Every row gives one point. The window is the flat piece filled in between its corners: a triangle in 3 columns, a solid with four corners in 4, and so on. A path goes straight from each point to the next, and from the last back to the first. List the points from which the path goes on through the window.

Window (3 x 3)
-27,-8,-7
60,-44,1
-11,32,-18
Path:
(1): -12,27,-44
(2): 15,-24,-19
(3): 21,-12,19
(4): -12,-19,9
(5): -9,-25,-25
(6): 31,-53,-33
(7): 30,-20,44
(8): 48,-28,44
(9): 51,-43,-21
(10): 34,-38,-37
(11): 33,-16,25
(12): -5,30,15
Through the window after points: 2, 8, 10, 12

Window (4 x 4)
-5,50,11,13
-16,-13,-19,-9
19,-35,14,3
-33,6,18,1
Path:
(1): -23,18,-11,21
(2): -16,34,13,-30
(3): -9,1,-5,-36
(4): -11,-6,-19,6
(5): -25,-33,3,21
(6): -18,-26,13,-26
(7): 4,-32,1,-19
(8): -4,-38,-7,30
(9): -27,3,2,18
(10): -14,18,18,-31
(11): -8,2,25,-13
(12): -10,-8,17,24
(13): -21,52,3,31
(14): -10,60,10,-1
(15): -8,-16,13,-24
(16): -22,-24,0,30
Through the window after points: 9

Window (6 x 6)
-57,-16,5,11,34,-24
21,-9,51,33,-5,-24
-19,15,6,-19,-25,-4
-3,-27,-40,39,-13,0
-32,-37,16,-42,45,-31
41,18,-5,-12,-7,-21
Path:
(1): -3,-2,7,-20,-19,-28
(2): -3,10,13,-22,4,31
(3): 2,3,20,28,-4,4
(4): -7,-8,5,25,-37,-58
(5): -21,-19,3,7,-1,-60
(6): -18,4,7,2,23,7
(7): -19,-5,10,-22,17,19
(8): -22,-7,9,-21,-5,-35
(9): -26,-14,-22,-13,-20,-55
(10): -13,-5,-10,-10,15,5
(11): 25,7,20,-31,12,28
(12): 15,2,-8,-17,-27,-54
Through the window after points: 5, 7

Window (8 x 8)
-46,-6,-19,-2,-12,21,27,-2
28,34,-4,34,22,-22,-10,-6
24,-30,11,-9,4,26,-25,14
-33,23,-32,-5,-41,28,2,14
-39,15,4,4,-28,27,-14,28
-2,-28,-10,-5,12,-20,-14,9
23,23,12,31,-22,-23,-2,15
-11,60,10,-1,-29,-17,9,11
Path:
(1): -14,12,-7,15,-25,8,-8,-13
(2): -6,1,4,2,-15,15,-17,-5
(3): -6,0,-2,5,-1,15,-2,37
(4): -20,-5,-10,-9,-9,15,9,42
(5): -16,-9,3,-9,-30,5,-18,-20
(6): -35,-5,-6,9,-26,6,-9,-35
(7): -16,7,-11,0,-3,5,8,19
(8): -21,22,-10,0,-5,3,18,20
(9): -25,8,4,2,-41,-2,-7,-26
(10): 12,6,3,6,-7,-2,-13,-3
(11): 16,8,0,-3,6,3,6,35
(12): -6,30,-18,1,-16,0,17,41
(13): -24,29,-7,0,-32,8,-8,-8
(14): -12,40,13,3,-31,-13,-4,2
(15): -4,50,-4,1,-12,-9,19,26
(16): -1,20,-13,8,-1,0,7,20
Through the window after points: 2, 6, 8, 12, 14, 16

Window (8 x 8)
-15,-9,-33,4,37,-27,17,-2
41,-38,-29,25,-16,60,37,-5
-25,-18,20,3,-29,22,18,-9
35,-18,-29,-40,-19,-25,-21,-9
40,-7,-32,-13,-18,35,-39,-5
-14,-32,-26,-37,1,-2,24,-18
-11,-18,26,3,14,21,3,14
12,48,8,1,35,11,-12,33
Path:
(1): -2,-11,13,10,-5,30,18,-30
(2): 23,0,-9,-19,4,-4,-1,-35
(3): 6,-11,-26,-21,-12,3,0,8
(4): -20,-18,-14,-4,-15,15,3,27
(5): -1,-9,2,0,-3,9,10,-23
(6): 10,-16,-13,-13,6,6,8,-20
(7): -7,-29,-31,-21,-23,-5,6,27
(8): 11,-13,-11,-6,-6,17,-10,19
(9): 17,-6,1,-8,8,19,-8,-16
(10): 2,-5,15,11,20,33,2,-15
(11): -7,-12,-1,8,0,34,7,32
(12): -20,-19,-10,4,-15,26,17,27
Through the window after points: 4, 6, 8

Window (9 x 9)
5,-18,7,-13,-1,-18,-21,9,5
-6,-14,21,-33,-7,23,-19,6,-24
-24,31,22,60,-18,-1,-10,-3,9
-24,-16,4,-34,11,-8,20,-18,-10
32,7,-17,20,-10,25,23,-13,-9
-3,-21,19,-20,26,1,22,-5,0
7,-6,-2,-17,32,-5,2,-21,-8
-10,5,0,-17,20,-14,-6,19,5
-10,-31,-3,-10,-1,20,-29,18,-18
Path:
(1): 0,-7,-16,-8,-4,24,-7,1,4
(2): 5,-18,10,3,1,8,-4,4,-26
(3): 3,-11,12,-3,23,-9,14,6,-20
(4): -16,-5,3,-18,7,18,-1,-6,9
(5): -1,-12,-4,-25,5,12,-4,-6,21
(6): -7,-14,15,-13,1,3,-3,2,-30
(7): 8,-17,6,4,7,-14,17,9,-32
(8): 3,-2,2,-6,3,22,-1,-11,14
(9): -12,-4,10,-10,0,16,4,-14,30
(10): 2,-13,17,4,19,-22,2,12,-32
(11): -10,-18,7,-13,12,-5,9,-3,-27
(12): -10,-8,-4,-30,9,11,-12,-13,19
(13): -15,-7,5,-12,15,7,0,-14,13
(14): 8,-9,1,0,16,-19,6,10,-23
(15): -12,15,15,36,-9,-4,-5,1,-6
(16): -28,20,17,27,-5,7,-8,-11,29
Through the window after points: 1, 5, 7, 9, 11, 15

Window (11 x 11)
21,-28,-1,9,-6,-10,-32,-12,-15,-19,0
-6,0,-4,15,32,-26,-19,34,15,-28,14
-15,-34,-1,15,-16,-33,3,-21,10,-46,-1
-1,8,7,18,-14,-8,8,-8,-50,7,16
-42,-17,34,-12,15,-21,4,-11,-10,-20,-9
21,-15,-24,15,10,-29,-1,-5,14,19,14
-2,40,22,17,12,10,21,-10,-15,-14,-18
-60,12,-11,12,22,-1,-21,-1,-31,30,5
16,5,12,5,3,-53,-42,39,29,-37,-20
-10,8,-24,-7,-4,0,6,29,11,2,23
-24,-24,16,37,-2,-5,-7,9,15,48,13
Path:
(1): -14,-13,13,16,-6,-23,-11,-14,11,-16,12
(2): -14,-23,-11,24,0,-9,20,11,-6,-2,-18
(3): -9,-9,-1,26,4,-16,20,23,-36,5,-12
(4): -5,15,16,9,-10,-3,-11,-26,-12,2,23
(5): -16,-8,2,10,1,-18,-17,-3,4,-3,18
(6): -18,-19,-6,11,10,-18,-2,12,-11,-1,-5
(7): 12,-21,2,22,2,-8,17,13,-26,-3,-23
(8): -10,15,18,2,5,-20,-13,-14,15,-17,21
(9): -12,-7,5,12,-4,-16,-5,-6,14,-6,16
(10): -13,-24,-10,17,-5,-17,3,10,-9,-6,-5
(11): -7,-4,-8,11,6,-4,1,24,-13,11,-10
(12): -9,19,7,7,10,-6,-13,-1,-20,7,20
(13): -10,11,17,10,-9,-20,-27,-7,21,-7,18
(14): 8,-8,-3,19,24,-20,9,42,-10,-7,-34
(15): -16,-28,3,20,1,-10,20,7,-23,-17,-22
(16): -6,16,1,5,-10,-30,-23,-29,19,-23,32
Through the window after points: 1, 3, 9, 13, 15

Window (12 x 12)
23,-40,-14,10,-17,17,1,-11,-28,3,0,11
-42,-7,-29,-10,-14,20,-6,-34,-35,57,27,1
-15,-19,38,17,13,-11,-3,0,25,-21,-3,13
-9,-30,-44,6,22,5,-6,16,-31,33,-12,-24
-27,-11,-3,-5,20,-24,24,-6,15,-49,36,2
-6,-14,-59,9,-1,29,-19,-32,-6,0,0,-21
60,6,25,30,53,19,23,10,-20,26,-35,7
-45,20,22,-10,-4,1,-10,37,-2,-40,36,-5
-14,15,19,-34,1,-26,13,15,29,-32,2,-3
-11,8,19,19,5,-31,0,-1,-26,-24,-12,8
-32,-9,-2,3,2,11,31,7,4,-38,-15,-2
37,23,1,51,22,-13,38,30,8,60,-14,4
Path:
(1): -3,-13,17,10,4,-2,16,1,-7,-15,2,-41
(2): -19,3,-17,-5,18,-6,-12,28,9,-15,3,38
(3): -11,0,-25,-2,24,3,-16,12,-3,6,-5,33
(4): -3,-4,3,7,2,0,8,-8,-6,-3,16,-23
(5): -13,-6,23,4,12,-6,16,1,6,-13,7,-22
(6): -14,6,-14,11,18,-5,-21,22,-1,1,-7,50
(7): -7,6,-7,-11,10,-9,1,15,6,-8,-2,26
(8): -14,-9,27,-12,-16,-9,21,-18,4,-18,12,-53
(9): 3,-6,25,19,-1,-1,13,-4,0,-4,3,-28
(10): 2,11,-19,2,30,7,10,2,1,-2,-6,42
(11): -16,9,-13,-1,20,-8,-5,5,-10,-9,-11,46
(12): -4,-18,3,15,2,-3,19,-16,-8,-11,21,-46
Through the window after points: 7, 11

Window (14 x 14)
-49,7,-5,1,-10,23,-7,0,-13,-24,17,-4,15,25
-24,9,-23,7,19,5,-9,-20,-21,-30,13,6,-28,24
12,7,35,-17,-8,15,2,6,-11,5,-33,23,13,-30
12,-3,-32,2,6,-22,22,15,7,3,17,-28,-4,-11
30,-16,-2,8,26,-7,5,36,-6,33,2,-25,-3,1
11,-22,-40,-3,18,4,-8,21,23,11,-8,-20,-9,-1
-32,38,-32,-11,14,19,-7,-10,-24,-8,8,6,13,20
24,-18,-7,-21,25,-6,4,-7,28,21,16,-19,4,13
15,-25,-26,8,10,-8,-3,-13,-6,32,-2,-35,-4,-10
12,18,31,17,-6,-10,-24,-2,7,9,-31,32,29,-10
18,-1,-8,4,17,4,-19,18,4,17,22,-26,-9,-38
19,-4,18,27,19,17,4,-4,-5,4,-17,34,30,-35
-33,4,-15,-15,-15,8,-10,-1,-17,1,21,41,8,21
-60,26,-4,12,16,11,4,-15,-7,0,1,22,-10,5
Path:
(1): -3,16,-4,14,-5,17,3,-6,-9,5,12,5,-4,11
(2): -27,4,-9,-9,18,-4,-8,-3,-14,1,4,9,9,-8
(3): -17,-16,4,-1,29,-15,-18,17,-13,9,7,13,22,3
(4): 3,13,-13,1,-10,16,7,-4,11,16,-3,0,-3,-5
(5): 13,22,-9,21,-1,27,11,-13,5,10,6,-9,-4,3
(6): -4,-9,-6,-6,24,-14,-9,10,-1,5,-6,-8,5,-16
(7): -20,3,-5,-17,32,-8,-11,1,-14,-3,1,7,19,-23
(8): 22,8,15,22,-28,22,3,-2,12,12,-12,9,-14,15
Through the window after points: 7
